Each row is a point. Each table stands for the endless flat space through its points: a line for two points, a plane for three, and so on. Write the one point that lies in both, or say that there is none.

First (2 x 3):
[[  3  10  -3]
 [  4  10 -12]]
Second (2 x 3):
[[ 11  22 -35]
 [  8  16 -28]]
They share: [  5  10 -21]

First:
[[ -6  36   0  -5  30 -49]
 [-66  21 -70 -65 -15  21]
 [-16  40 -12 -15  24 -37]]
Second (3 x 6):
[[ -9  22 -24 -28  30 -33]
 [-33  25 -23 -31   9 -15]
 [-29   7 -49 -33  -5 -23]]
They share: no point

First (2 x 9):
[[-11  15   0 -17  15  13 -48  39 -37]
 [ -5  45   6   7  33  -5   0   3 -13]]
Second (2 x 9):
[[ -5  42   3  -6  28   5 -17  19 -27]
 [ 13  60   7 -14  42  19 -15  27 -43]]
They share: no point

First, 4 rows:
[[ 55  48 -21  54 -34   5  -2  39 -20   9 -65  59]
 [ 35  24 -39  34 -14   7  18  31  -4  15 -31  23]
 [ 21   6   4  -6 -51  12  -8  45 -18  16 -12   0]
 [  1 -18 -48 -18   5  -4  40  21  10  12  28 -40]]
Second, 5 rows:
[[ 46  41 -84 -31  32  -5  34  26 -16 -10 -35  11]
 [ 24  10 -23  32 -25  -1   4  66  -8   6 -22  -8]
 [ 30  11 -38  21 -14 -13  10  46 -12 -10 -31  -1]
 [ 74 -13 -37  31 -18  39 -23  21  -1  -1  17  32]
 [ -8  31 -23  18 -21 -32  30  66 -19  15 -57 -22]]
They share: no point

First:
[[ -5 -16  23 -42   4   2 -10  21 -38  11  -3  -8  18   6  14   5  13  33]
 [-37 -28  -1 -14  28  -2 -38 -15 -14  -1  17  12   6 -30  -6  13  33   9]
 [-46 -28 -22 -17   1 -23 -59 -24 -17 -25 -10   0  30 -42 -24  37  30 -18]]
Second (5 x 18):
[[-12 -32 -12 -30  17  -3  -6 -25 -42 -16 -17 -38  53 -45   6  23  30  -7]
 [ -7   5 -21 -12   4  12 -33  30 -30 -20 -31  15  49   4  31  12   2  10]
 [-20 -19  16  -9   6   0 -61  32 -40  15  13  -5  32  -4   1 -10 -11 -14]
 [-41 -30   7 -54  26 -37  -5 -44 -46 -28 -15 -10  38 -51 -28  16  39   5]
 [-17 -27   9 -46  14 -16 -23 -24 -28 -26 -23  -3  17 -30 -15  46  36  38]]
They share: no point

First, 4 rows:
[[ 10  40 -21  -9 -16 -18 -20 -11   8   6   8  -1 -30 -15   7 -44  41  50
   43   3 -15 -12 -29  -6]
 [ 27  -3 -37 -23 -21 -61 -28  27  21  46  37   3  21 -35 -24 -41  57  55
   57  46  44 -46  13 -26]
 [ 28  -9 -39  -9 -21  -9  -2  -3  27 -14   6  -5 -15 -18  -7   8  19  13
    6  -5  -3 -49  24  17]
 [ 36  -9 -40 -23 -24 -19  -1   6  30  -5  16  -6  -6 -17 -21   7  24  16
    9   7  14 -46  25   7]]
Second (2 x 24):
[[ 23  33 -44 -10 -30 -29 -27 -12   3 -11  20 -25 -33 -16 -38 -24  14  34
   24  31  13 -52  -7 -27]
 [ 28  -2 -24 -25 -15 -14   3   8  33   9  10  10  -3 -16   7  -9  44  29
   24  -9  -2 -17   8  18]]
They share: [ 26  12 -32 -19 -21 -20  -9   0  21   1  14  -4 -15 -16 -11 -15  32  31
  24   7   4 -31   2   0]

First:
[[ 65 -32 -11 -65 -49  86  -8 -55 -41  48  10 -46 -14  54 -11 -34  30 -69
  -35 -25  11  -8 -57  34]
 [ 46 -14 -10 -60  -5  40  44 -52 -23  25  61 -23 -17  13  -9 -39   1 -31
  -14 -73  19 -21 -29  41]
 [-15  17 -32 -21  10  13  35 -31 -11 -48 -19  65  11  44  -6 -67  18 -60
   36 -25 -17  20 -27  33]
 [ 40 -21 -35 -30 -14  22   6 -41 -16  24   4 -23   4  41 -34 -18   6 -33
   -9 -24   3  -1 -38  23]
 [ 12 -51  -7  18  25  24  12 -12  -8  -3  33 -32 -30   0 -34  -7  40  12
  -43 -18   3  37 -57 -28]
 [  0  13 -37 -26   7   6  36 -38 -10 -28  -5  44  14  40 -13 -55   4 -50
   31 -35  -8   8 -23  39]]
Second, 4 rows:
[[  4  -2 -16 -41 -20   4  40 -30 -26 -22  17 -14   5  37 -34 -45   7 -19
   -2 -25 -30 -26 -56 -32]
 [ 64 -49 -34 -13   4  56 -19   1  14  23  -5  34 -17  26 -41 -41  47 -22
  -23 -14 -28  18 -11   8]
 [ -5  -6 -30 -45  -3  11  54 -31 -41 -33   8 -22 -15  32 -22 -34 -16 -24
   -5 -15 -38 -41 -77 -43]
 [ 10   4 -12 -41  -6  -6  34 -42 -16  -6  19 -10   5  33 -32 -27   9 -27
   10 -43   6   0 -32  18]]
They share: [ 25 -15 -24 -33   3  17  21 -28 -11   0   8   2  -9  29 -31 -28  14 -27
  -2 -30  -8   1 -32  11]

First:
[[ 28  56  -3   3  20  -5  13 -70 -12  -8 -49   5  21 -25  10 -27   3   9
  -48  34   3 -71  27 -30]
 [ 35   0 -52  -6 -26  53  42 -18 -13  -8 -13  -4  -6 -16  34   6  38 -53
  -14  38 -32  -2  16  -4]
 [ 26  57 -27  14  -2  12  22 -72 -11  -5 -47  -3   3 -21   3 -39  -3 -14
  -51  31 -25 -59  33 -43]
 [ 40   8 -79  10 -55  75  48 -34 -35   7  -9  -8 -18 -11  32  -9  29 -78
  -26  44 -64  -5  19 -21]
 [ 16  33  -9  -7  23  -4  23 -30  36 -32 -45  -8   4 -25   1 -15  15  -1
  -21  17   2 -23  31 -18]]
Second, 6 rows:
[[ -5   5 -13  -7  43  10  39 -17  19 -63 -42 -24  29  34  49 -29  87   7
   -6  60  -4  -6  76 -45]
 [-29   3 -11 -15  -9 -10  61 -36  -7   3 -74 -43  -7 -21  23  -1  16 -40
  -13  45  24 -50  17  40]
 [ 13   6 -46 -28  -6   6  17 -11  -8   9 -33  16  -7 -56   1 -12   1  27
  -49  -1   6 -34   9   1]
 [-29 -10  -6   5  27 -20  51 -24  -4 -20 -86 -50  10   8  20 -22  48 -17
   -6  47  11 -24  37  -1]
 [ 19  -3 -26  12  20  -3  17 -36  -3 -20 -60 -15  13  -6 -14 -29  26  13
  -10  13 -33 -35   9 -14]
 [ 61  -1  12  16  35  22  33 -28 -34   8 -48  25   3 -43  40  24  26 -51
  -39  22  11  -8 -11 -18]]
They share: [ 27  13 -18 -13   8  22  33 -32  -2 -17 -31   6   6 -22  31   0  30 -16
 -25  31  -2 -32  20  -5]

First (2 x 24):
[[-10  38 -28  -1  12   0  20  24 -10  -1  27   1  -9 -36 -22 -22  29 -23
  -15  -1  -8  -6  -9   6]
 [  2  26 -24  -9  18   6  24  30 -26  -5  11   3 -17 -24 -28 -40  23 -39
  -31  15 -20   8  -1  16]]
Second:
[[ 13  44 -52 -22  26 -19  18  14   8  17  29   3 -28 -51 -27 -46  44 -25
  -25  10 -31   6   9  -3]
 [ -9  43 -23  -5 -11  23  16  25 -38  -1  26  -7 -17 -13  -6 -37  -6 -46
   -5   6  17  -4 -34  31]
 [  8  55 -49 -22   0   1  12  12 -12  19  36  -6 -32 -34  -8 -52  12 -40
   -7   9   0   1 -20  17]
 [ -6  36 -27  -8   8  10  15  18 -24  -1  21   2 -22 -32 -19 -37  21 -32
  -18   3  -6   6 -13  15]]
They share: [ -4  32 -26  -5  15   3  22  27 -18  -3  19   2 -13 -30 -25 -31  26 -31
 -23   7 -14   1  -5  11]

First (7 x 24):
[[-11  33 -10 -34   1 -35  21  35 -15   0   5  -4  34  29  -7   4  -4 -20
  -24  -5   1  -2  61  55]
 [ 34  11  52   7   5 -63  58  16 -13  15  57 -31   9   1   1  42  19  -6
    8   6  58 -64  19  35]
 [-15  39  -4 -38 -38 -55  22  28 -25   9   5  -2  23  33 -20  18  -3   7
   -2 -14   4   1  37  43]
 [ 31  35  36 -64  57  17  24  23  23  21  10  10 -18   1   2 -24  10 -43
  -17   4  -2  -5  29  30]
 [  6  18  25 -37  28 -76  43  37  25 -33  33 -51  34  -8 -11  41   6 -22
   -2   4  29 -37  51  15]
 [ -6  41  18 -50 -55 -47  21  19 -27  23  -3  12   4  29 -38  17   1  32
   26 -17   1  12   8  33]
 [ 15  13  32 -34  75 -32  45  18  60  -9  44 -54  16 -21  13  22 -11 -57
  -25   6  49 -49  45   1]]
Second:
[[-15  36 -17 -72  13 -39  23  23  -1  28  39 -18  22  24   5  18  15  -5
  -29  14  24 -35  55  44]
 [-11  16   3 -20  35 -47  35  53  -3  18  63 -42  -4   2  13   8  51  -5
  -15 -16  20  -7  49  54]
 [ 37  33  38 -28 -11 -20  22   6   5  10   2   6   2  13 -13  17 -29 -41
    2   0  35 -34  15  14]
 [ 23  22  -1 -41 -17 -38  -9  40  -6   3  35 -17   3  11 -12  35   9 -32
    7   7  57 -45  45  32]
 [ -8  18  -2 -29  26 -46  26  50  -4  16  59 -37  -1   5   9  13  44  -8
  -13 -10  27 -16  51  51]]
They share: [ 11  30  21 -33  12 -30  33  19   3  18  25 -11   4  12   0  10   1 -22
 -12  -4  23 -23  30  31]

First (2 x 24):
[[-11  27  29  36  27  19 -31   6 -10  11 -14   3  -8  -4  -7   0   0 -22
   -6  34  30  28 -29 -14]
 [-38  39  32   9  30   7 -19  30 -37  32   1  18 -23 -10  -1  18 -15  -7
    3  10  36  34 -41 -23]]
Second:
[[  2  36  11  33  35  22 -12  25  -7  48 -29  18 -35   0  16 -14  42   6
   10  34   1  41 -39  -9]
 [ -6  48  52  51  37   4 -60  -8 -42  21 -21  21   4  31   6 -18 -31  -2
  -16  16  11  51  -4 -45]
 [ -6  35  35  46 -18  11 -40  35 -39  -6 -31  -3  21  14 -38 -33 -67  10
   -6   0  17  -5  18 -23]
 [-13  49  48  42  37   3 -52  -2 -39  19 -18  19  -1  23   5 -12 -23  -6
  -11  12  17  45 -12 -39]
 [ 17  46  35  67  20  18 -36  23 -20  32 -44  17   2  38   1 -43  -7  18
    5  28 -15  41   4 -23]
 [-53  28  20 -17  49  -7 -51 -15 -64  25  21  27 -27 -26  21  23 -10 -15
  -36  -5  49  42 -46 -49]]
They share: no point

First (6 x 24):
[[  7  -4 -14   5  -4  38  16  50  20  36  24  70 -37  65   7  19 -16  -4
  -36   3  -8  25 -48  21]
 [ 18 -17 -12  18 -29 -15 -43  -3   9  21  48   3  10   6  25 -20  30  34
  -35  22   4  14  26  39]
 [ 38  17  -3 -17   7 -11 -41  12   1  27  51  19 -18  16  49 -23  23   8
  -47 -14 -14  58  14   0]
 [-11 -25 -12  39 -39  24 -21  10  18  28  18  32   0  21  10   7   7  24
    4  19   2   0  -7  52]
 [  0 -40 -32  22 -10  38  23  66  10  33  27  48 -32  60 -30  41   2  24
  -42  44   6  -1 -52  43]
 [ 41  20  11   2 -12   0 -28  17  26  48  63  42 -27  25  57 -34   5   0
  -34 -29   6  53   6  -2]]
Second, 5 rows:
[[ 42  -9  -3  19 -20  14 -32  12  20  38  44  20  -6  43  11 -11  21  39
  -15  13 -42  43 -36  26]
 [ 50 -12  -6  12 -28   7 -32   6  33  41  47  24  -8  51   1 -20  25  48
  -12  12 -49  43 -55  19]
 [ 70  28 -42  18 -27 -13 -34  -2  21  13  29  34 -12  99   2 -22  50  58
  -32 -18 -30  64 -29  33]
 [-30 -72  -6   2   7 -13 -22  26  13  21  77  34 -28 -29  16  10   0  -2
   28  22 -24 -22 -25  29]
 [ 28 -16  -6  -4 -34   5 -28   4  31  55  27  34 -12  19  13  -8  21  30
  -28  16 -33  37 -45   1]]
They share: no point

First:
[[ 19  13   1  17 -14  16  23  -1  40   5  -1 -26 -37  10   0   5  50 -13
   55  15  28   9 -39  -2]
 [ 18  33  15  10   7  17  24  17  25   0 -16 -26 -28  -7  12  15  33 -19
   21  -5  17  -3 -21  -7]
 [ 22   3 -11   8 -17  -7  40   5  45 -10 -26  -6 -34  11 -16 -15  31 -35
   67  35  21  -5 -33   3]]
Second (2 x 24):
[[ 26  50  30   8   6  19  45   8  43 -12 -34 -14 -21 -22  23   1  39 -11
   34   1  27  10  -9 -19]
 [ 11   5 -15  -7  -4   4  20  28   3  13  -4 -34 -31   3  -7   6  14 -46
   29   6   2 -35 -24   1]]
They share: no point

First:
[[-18  28 -17   6  66  23  13  -2 -38  46 -34  45  41 -30 -58  -3 -56  29
   36  -9  -4 -25  -4 -22]
 [-34   0 -53  21   5  21  29  25 -11  26   8  36  14 -15 -16   2  -6  -4
  -12  16   6 -14  24 -28]
 [-16  26  -9   0  60  23  18   3 -32  45 -25  40  39 -21 -49  -1 -48  32
   32 -14   4 -21  -8 -21]
 [ -9  21  10 -17  41  14  30  17 -21  38   7  22  31  -3 -22   8 -22  32
   18 -24  35 -16 -15 -21]]
Second:
[[-45   4 -28   5 -27  78  48  22 -14  45 -18 -21 -12 -40 -17  17 -56  14
    8 -33   6 -53  41  -7]
 [-20  -2 -12   1  33  29  30  33   0  46 -22  55   3 -30 -25   2 -33  14
  -25  24  -8 -30   3 -17]
 [ -3   8 -27  14  64 -11  20  37  -6  47   9  78  26  -9 -31 -14  -5  21
  -20  38  -7   0 -12 -30]
 [-29   2 -19  -6   0  33  42  13 -29  19   5   9  21  -7  -6  23 -14 -10
   15 -22  23 -16  14  -5]
 [-15   0 -36  25  43  14  16  42  10  75  -2  55   4 -38 -43 -25 -34  44
  -24  27 -24 -29  -1 -43]]
They share: no point

First:
[[ 48  -6  21  19  -7 -15 -18 -23   1  12  13  26 -38   0 -25  63   5  31
   19   9  20   6 -35  37]
 [ -4 -20  30   5 -39 -12 -15  -5   9 -25  39  22  22  12 -42  28  -7  28
  -34  30 -18  26 -47  28]
 [ 15 -30   2 -23 -29  -9   7 -64  20 -11  25  22  -7  -9  -3  59 -11  -2
  -12  19  -4  -2 -49  46]
 [ 32 -17  18   9 -25 -24 -20 -48  -4  11  20  25 -25  10 -16  71   5  34
    8  20  15   7 -34  35]
 [ 72  -6  14  11   7   2  -4 -21   7  -1   5  26 -46 -21 -14  55  -7   3
   23   2  32   0 -32  39]]
Second, 3 rows:
[[ 44  -2  -4  18 -36 -17  -1 -19  33 -34  24  23  10  41 -14  45 -33 -19
  -31  31  24   2 -46  34]
 [-10   4  26  24 -48  19  -7 -43 -15 -28   6 -25 -20  -7 -26  -9   3  17
  -67 -11  42  -4 -10   4]
 [ 52 -18   6   6 -30 -21  -7 -11  25 -34  34  39  20  31 -16  55 -33 -11
  -15  45   8  18 -48  36]]
They share: [ 29 -23  26   3 -33  -5 -13 -19  -3 -31  30  23  10   2 -23  33 -15  11
 -25  31   9  23 -31  22]

First, 3 rows:
[[  2  56   9  40 -22   3   8 -20  14  -9   0  11  51  43  37   9  12  51
  -43  17   6  12  31   4]
 [-51  22  12 -19 -11 -35  31 -39  33 -11   2  60  30  -5 -14   8 -37  -8
    9  39  50 -15  12 -20]
 [-60  25  16 -26 -18 -39  35 -41  35  -7  -2  67  37 -14 -17   5 -44 -15
   15  40  57 -16  15 -22]]
Second:
[[-44  74   9   0   8   6  45 -29  53 -11  12  27  35   3  28   8   6   5
  -13   8  44  -1   1  -1]
 [-58  76  -1 -17  -1  35  59 -37  81  -3  -4   9  45   8  47  -3  26  28
  -25   1  49   9   7 -28]
 [ 20 -13  39  -2 -62  18  13 -14  13 -25   9   7  19  34 -28  25  21  49
  -63  59  21  30  59 -13]
 [-52  46 -41  15   9 -31  27 -53  53   5   2  19  51  54  33   9 -42  52
    1   1  39   7  -1 -56]
 [-17   7 -19  60 -18 -61   7 -43  13 -25  14  38  40  70  10  13 -52  47
    4  37  15   5   6 -31]
 [-10  -4 -31 -19   6 -31 -23 -41   3  19 -19  23  31  48  -4  20 -38  64
  -31  24  13 -10  36 -50]]
They share: [-19  32   6  13  -7 -15  17 -29  23 -15   6  32  30  25  10  12  -9  24
 -19  29  24  -3  16  -8]
